Each row is a point. To make a cloud, some directions were put in groups of two or more. Within a group, all points are equally far from the middle, so they leave a hole (a ring in 2 directions, a hollow ball in 3). The other directions are filled evenly. Then the cloud was stretched, turned, moved and blurred a little. How many holes are there, and how many directions does each take, smallest first?

Cloud (21 x 3):
[[ 45  31   0]
 [ 18   8 -28]
 [ -5   0 -41]
 [ 46  46   1]
 [ -3   0  42]
 [-44  -8  -1]
 [  1  34 -20]
 [ 22  11 -25]
 [-13  -6  35]
 [-23  35   5]
 [ 22 -33 -11]
 [-10  49  -2]
 [-24  35  12]
 [-12  47  38]
 [ 29 -11  24]
 [-22   6  33]
 [ -9  33 -18]
 [ 21  10  49]
 [ 22  60  -4]
 [ 23  24 -20]
 [ -3  40  54]]
Holes: 1 (2)

Cloud (29 x 4):
[[-33 -39  -9 -24]
 [-35  -7  35 -28]
 [ 36   1 -18 -24]
 [ 17  -3  46 -13]
 [  1  24  39 -18]
 [  0  -3  53 -14]
 [ 37   5  21 -21]
 [ 12   4  48 -18]
 [-23 -30 -45  17]
 [ -6  20  21  22]
 [ 23  -5 -30 -27]
 [-35  -2 -32 -17]
 [-50  13  11   9]
 [-35  -7  -9 -32]
 [-10 -11  42  18]
 [-60 -31  17   7]
 [-16 -10 -52   6]
 [-60  -1   2  15]
 [-21  -4 -41 -18]
 [-29   7  29  27]
 [ -6 -25 -25 -34]
 [  8  -4 -45  11]
 [  9 -10 -38  20]
 [ 34 -12  22 -13]
 [-29 -39 -12 -25]
 [ 20 -23   4  16]
 [-44   5 -10 -18]
 [-20 -10 -29 -31]
 [-57 -31  21   4]]
Holes: 2 (2, 2)

Cloud:
[[-16  11 -17 -27   2   7]
 [ 25  10   8  19  -8  28]
 [ 23 -17 -10 -14  12  22]
 [-21  16 -35 -13  17   4]
 [ 21   1 -23   8 -20  27]
 [ -3  12 -40 -20   7  -6]
 [ -1  -4 -22   9  -7  35]
 [ 18  -8 -11   0  14  12]
 [-16  40 -15 -19 -17   1]
 [ 13  -2   0 -12 -22 -14]
 [  8  15  -8  16 -33  24]
 [-14 -12  26  -7  15   8]
 [-16   0   3 -23   2 -23]
 [-25  -7 -18 -23  10  12]
 [-13  -2 -45 -28   7 -16]
 [ 21   6 -20   2 -10 -18]
 [ 21  15  -8  20 -27  -7]
 [-17  25 -16 -24  17   1]
 [ -5 -38 -19 -37  14   2]
 [ 14   0   1  10 -23 -23]
 [-22  16  -2 -15  28  -8]
 [  1 -15  -2 -26   9 -25]
 [-29   4 -14   8  13 -12]
 [ 14 -23 -27   7 -10   5]
 [  4   0 -31  11  -1  10]
 [ 17 -10  -4  -5 -30  17]
 [ -1  -2 -22 -26  15  23]
 [-22  14   6 -14   1  11]
 [-13  -7 -19 -22 -11 -25]
 [ 24 -13   0  -4 -13 -11]
 [ 23  -6 -14  -6   0  -3]
 [-16  11 -34  -6  17  10]
 [  5  29  -5  10   7  32]
 [-11 -25   8   8  -2   1]
 [-30  13 -22 -22  15  -3]
 [  1  25  -6 -20  13 -16]
 [ -7  27 -33  -5 -10  26]
 [ 16 -34 -22 -12 -13  10]
 [-16  10 -40 -20  10   6]
 [-15  -1  10   1 -10   9]
 [  2 -25  -2   2 -16 -22]
 [ -8 -15 -31   4  14  18]
 [  3  47  17  14  -3  -9]
 [-18  26  -8 -11 -12  22]
 [  5  -5  -3 -26  23  25]
 [ -6 -13 -18  15 -12 -20]
 [-10  25  -7 -12  24   5]
 [-19   0   1  10  -5 -12]
 [ 30   1 -11   3  -6  47]
 [-13  -4  24   3   2  14]
 [-19  60  -6 -11  -3   8]
 [ 19 -17  15   9 -16   1]]
Holes: 1 (4)

Cloud, 103 rows:
[[  7  14   0  10  13 -13  22 -14  55]
 [  2  15   7 -40  11 -37  34 -22  -3]
 [-27  26   1  23   9   2 -10   1  45]
 [-31   9  11   5   2  -7 -13 -18  36]
 [ 17  41 -13   4   0 -28   5 -14 -17]
 [ 15  12 -19 -29   7 -34  13 -13 -26]
 [-11  -1 -14  41   3  -3  -9   3  40]
 [  0  22 -21  23  11   1 -15 -17  15]
 [ 24  13   8  30   2 -19 -11   8 -18]
 [ 16 -27  -4 -24  -7  -8  16  -9  -8]
 [-10   3  -7 -45   6  10  -2 -18  42]
 [ 10  37  -7  -3   6 -14 -27  -2 -15]
 [ 10 -25 -26 -38   6 -27 -15 -10 -10]
 [ 30   7 -26  -7   7 -25 -11   8  28]
 [  1   1  15 -25 -10  -3 -21   7 -28]
 [  0  -4  -4 -35   5  22  13  -5  14]
 [ 19  -6  11 -37 -10   3  13  -3   4]
 [ -9  -3  34  12  -2  -3 -20   1  36]
 [ -1  31 -13  24 -15  -2   6  15  -4]
 [ -2  19  13  -5  37   1  12  -1  34]
 [ -3  32 -11 -31   4  10   9   4  -7]
 [ -8  -6  35 -20  20   7 -29  11  21]
 [  7  10  24 -15  21 -36   8 -28  21]
 [-14   3  32  25  14 -26 -12 -13  23]
 [ -9 -16   6  28  14 -14  17  -8  19]
 [ -4   0   9  35  17 -12   7  -2  46]
 [  1  25  -1   4  -3 -34  19 -25 -26]
 [  1  15   1 -14  28 -21   6 -28  34]
 [-25   3   9  -6 -13 -10   4 -18 -17]
 [-16  16 -13   6  -9 -29  25 -14   3]
 [  2   7  23 -19  -8  11   9   3  39]
 [-21  -9   6 -40  24   6 -14 -23 -11]
 [ 19   1  -3  35 -12   1 -11  -9  30]
 [  5   2  10  15   6 -23 -11 -34  11]
 [ 25   3 -31 -15 -14 -13  26  -8   8]
 [ 18 -11   1   5 -20 -29 -29  -3   2]
 [ -2  17  32  22   0 -28  13  -4  -6]
 [ -6  12 -12  -1  11 -40  15 -11 -19]
 [-18 -33  15  -1  -1 -12 -25  -3  26]
 [ -6  -1  27 -25  31   4   5  11  14]
 [ -3  39  11   0  -4 -19 -16  -1 -14]
 [ 13  24 -15 -19 -32 -21  -1   2  11]
 [ -7   6  -4  17   3 -40 -16  -1   9]
 [  3   3 -33   4 -16 -32   7  -2   2]
 [-13  18   5 -27  27 -18  13 -21 -28]
 [-10 -18 -10  20  -5  18 -31  14   0]
 [ 13  16 -17 -16 -25 -31   0   6  18]
 [ 10 -10 -13  -5  22 -34 -29 -10  11]
 [ 18  -1 -28 -36  -7   4 -31  11  29]
 [ 22   4 -23 -37  -8  -1 -21  18  29]
 [ 25  13   0 -20 -15  -3  22  -5  43]
 [ -8  26  -2 -26  24 -20  21 -17 -21]
 [  3  -4   7  -2  -8   6 -34   3 -30]
 [ -9   2 -10 -18  31 -17  17   0  31]
 [ 23  -4  16 -29   0 -40   0  -4   2]
 [-10   3  -8  12   8  12 -15  22 -15]
 [ 31 -12  -3 -27   9   5 -26  16   8]
 [ 30   2  -7  16  13 -18 -13  16 -10]
 [ 24   4 -25 -43   5  -3 -13 -12  22]
 [ 15   3  11 -21 -25 -29  10 -11 -12]
 [ 14  12 -29  -6  17 -23 -21   6 -10]
 [ 14 -30  15 -23   0 -11 -31   7  30]
 [  2 -10  12 -39   5 -36  -3  -1  20]
 [  7 -23   5 -20 -16 -20  14   0 -16]
 [-25   7  17  -1  42 -18 -15 -17  11]
 [-14   6   3  19  35  14 -24   6  37]
 [-26  31  13   2  16 -21   5  -8 -18]
 [ 19  25 -10 -50  -1  -6  19   1  15]
 [ 11  21 -23 -24 -27   9  -1   5   8]
 [  1  17 -17   2 -19   8 -12  25   3]
 [ 18  -4  -1  18 -15   3 -11  -4  52]
 [-15  19   9  12   6 -26 -23   6 -16]
 [ 12  -3 -11  32 -20 -13  -6  15  -5]
 [-28  -2  16  16  27  -8 -40 -10  10]
 [ 21   8 -24  37 -12  -6 -18   1  31]
 [ 10  15 -19  -5  20 -30  -3  11  11]
 [  4  -6  -3 -48  16 -28  -5   0 -32]
 [ -2   6  36  -1  37 -15 -25   3   1]
 [ -1   8 -20  -5  14   9  -8  18 -16]
 [ 13   1 -16 -41 -10  -7   0 -25  30]
 [  8  11  25  16   4 -26  31  -6   8]
 [-16 -35   8 -44  12 -15 -15   6  -8]
 [ -5   1   1  16  29 -13  15  -2  39]
 [ 34  24 -18 -16 -16 -26  10  -6  31]
 [  3  -8 -14  -3   6  -8   9 -10  60]
 [ -4  -8 -14  42  10 -12  -7  11  19]
 [ 17   5 -34 -11  -8 -19  20 -19   8]
 [ 11   2 -12 -34   4 -26  19 -33  -4]
 [-31   5  23 -11  12  -4  -7  -3 -28]
 [ 22   9   0 -35  -5 -29  -5 -15  34]
 [ 21  11 -22 -15  17 -15 -10 -21  15]
 [ -1  -2 -28  37 -10  -1 -13   2  23]
 [ 11   7 -27   7  21   4 -37  11  12]
 [ 14  17 -14 -15 -20   4 -23  12  47]
 [-29   8  -6   2  -4   3 -11 -21  21]
 [  8 -20 -27 -29  -1  12 -14  20   2]
 [ 10  20  16  -6 -22 -34  11 -15  -7]
 [-22  25  37   9  23 -18   5 -19  -6]
 [ 19 -17  18 -26   1  -9   8 -22  18]
 [ -2  22  -3 -21  26 -13  31 -21  25]
 [-10 -24  18 -18  -5 -24  18  -3   2]
 [ 10 -40   3 -14  16 -31 -18   7  -1]
 [ 16 -11 -11  17 -14 -24   9  15   0]]
Holes: 3 (2, 3, 4)

Cloud, 89 rows:
[[  6  23 -21  -9 -34 -19 -32 -29 -23]
 [-10 -12  -7  -9   2  -5 -39 -23   6]
 [ 27  13  16 -18  22  21  15  31 -10]
 [-32  49  -8   3 -20   1   6 -35 -12]
 [ 20 -11 -20 -16 -23  14  16  26 -34]
 [ -7  23  32  10  -6 -10  -1 -23  21]
 [-12  28   8 -24 -15 -33   4   0   5]
 [ -3  60  37 -12  14 -16 -10  10  -4]
 [ 11 -36   6 -16 -12 -36  13 -17 -47]
 [-10 -14   2 -39  30  -8 -33  29 -25]
 [-15  25  10 -22  -3  43 -24  18  15]
 [ 37 -15 -40 -10 -12  -9   5 -10 -27]
 [  4 -32 -28 -13 -27   0  30  -9 -18]
 [ 22   0  17 -17   6 -12 -45  17 -36]
 [  1   7 -12  13 -26  29   7  12  -9]
 [ -3   6 -12  -8   8  -1 -24 -32   2]
 [-10  45  13 -11 -15   3 -34  17   1]
 [  8 -27   1 -37  -7 -13  -2  -9   8]
 [ 31   0  24  -4   3  -2 -39  -2  -7]
 [  9 -17 -39 -11  17   4 -18   7  15]
 [  3  -8 -31   6   7 -11 -13   0 -46]
 [ 27  10  -8  -6 -17 -14 -33  14 -11]
 [ 41 -22  -4 -29  -3   4  28  25 -11]
 [-19  23  12  -8 -45 -14  -8  -1 -12]
 [ 22  23 -12  19 -12  16   3  -1 -27]
 [ 13 -17 -18  11  17 -17 -13   1   1]
 [ -8  23 -13  -7  33  28  -6  26  -2]
 [ 18 -30 -20 -19 -12  32  -1  28   4]
 [-13  19  11  26 -15 -26  22 -23   2]
 [ 26  21 -15 -16  35  29 -13  28   7]
 [ 12  44   4  20 -21 -24 -30 -22  10]
 [  5  16  23   0   3  24 -26  12  -1]
 [  0  18 -16   7  -5  14  37 -11 -20]
 [ 12  10 -38 -13  -8  -5   6 -15   0]
 [-42  32 -13   4 -11 -30   0 -22  -6]
 [ -2   6  -7  20 -30  -7  20 -41   0]
 [ 28   0  17 -40  33 -23 -22  16 -12]
 [  6  -6  -8   9   1 -13  29   6 -27]
 [ 15 -20 -27   6 -25  -4   3 -39 -39]
 [ 26  20  17  -5   4 -14 -32  19   3]
 [ -5   3 -11  11  22 -12  -6 -17 -15]
 [-27  25 -10  -4 -41  -7  -8 -16  -2]
 [  9   2  -8  20 -46   8  11 -19   6]
 [ -8  -2  26 -40  13 -16  -5   6   2]
 [  6 -22 -27 -13 -37  12   2  -8 -29]
 [-16  56  28  -7 -23  -2 -25  -1  22]
 [ 27  -1   5  -4  -9 -10  -3 -36 -22]
 [  7  52  -6   6  -3  11 -25  15  10]
 [  0  21  19 -17   6  -9 -33 -13 -32]
 [ 28   5   6 -15   9  51  19  13  -2]
 [-17 -14  13 -16 -21   4 -22  -1  -6]
 [ 21  34   2  -7 -13   2 -36  -7 -11]
 [ 14  -3  -7 -24 -28   1 -20  -2 -39]
 [  6   1 -12 -28  -1  16  -6  43  17]
 [ 14  15   2  18 -21  15   5  17  -3]
 [  1 -24 -11  -5  10 -15   2  13  12]
 [  9 -43   0   1 -10 -33  19 -11 -12]
 [ 29 -12  10 -29  14  -9 -39  36   3]
 [ 18 -19 -22 -16  -6 -47 -14   0  -2]
 [ -7 -52   1 -23   0 -17  -9  10  -5]
 [  7  20  -6  18  18 -35 -23 -14   8]
 [  4 -44  13 -11  26 -10  -5 -10 -23]
 [ 14  23  -1   4  25 -32 -10 -21   4]
 [  1 -15  -6 -34  27 -21 -31   9 -46]
 [ -4  34  -5  19 -30 -15  11 -44   9]
 [ 24   1 -28 -12 -31 -13 -10  12 -26]
 [-12  -5 -13  13  -4   1  26  -5   4]
 [-14  11   1   6 -30 -33  -2 -47 -11]
 [-10  34  10   2 -37 -35  -7 -23  14]
 [ 25 -20   4 -10 -45 -10 -19 -25 -25]
 [ -8   9  21  -3 -14  38 -11  -4  16]
 [ 28   1  -5   4  -6   1   0 -30  -4]
 [ 20  15 -15  -4  -8  37  18  22 -18]
 [ -4 -16  15  -2  16  -1 -25  19   0]
 [  7  23 -12 -12  -6  18 -28  21 -16]
 [ -8  -9   6 -33 -18   3  -6  -7 -24]
 [ 15 -12 -24 -16  47  -1  -3  19  -4]
 [ 21  27  18   0   5 -27   3  16   0]
 [ 17  18 -20 -26 -25 -21 -26  -9 -28]
 [ -8 -19  -4 -12 -40 -20  11   1 -38]
 [-10  10   8 -19  20   7 -43 -18  -5]
 [ 18 -12 -24 -29   5  19   8  44   7]
 [ 11   9  -4  10   8 -21  21 -17  -5]
 [ 20  15   3 -26   8   9 -16  45  -3]
 [  3  16  31 -24  -7 -31 -16  10  -4]
 [ 19 -23 -16 -30   3 -28   6  19 -28]
 [ -8  33  16  -6 -19 -21 -31  -6  21]
 [ 43  -8  -4 -28  15 -12  -2   0   1]
 [  9   1  38   3   7 -25  -3 -11  -6]]
Holes: 1 (6)
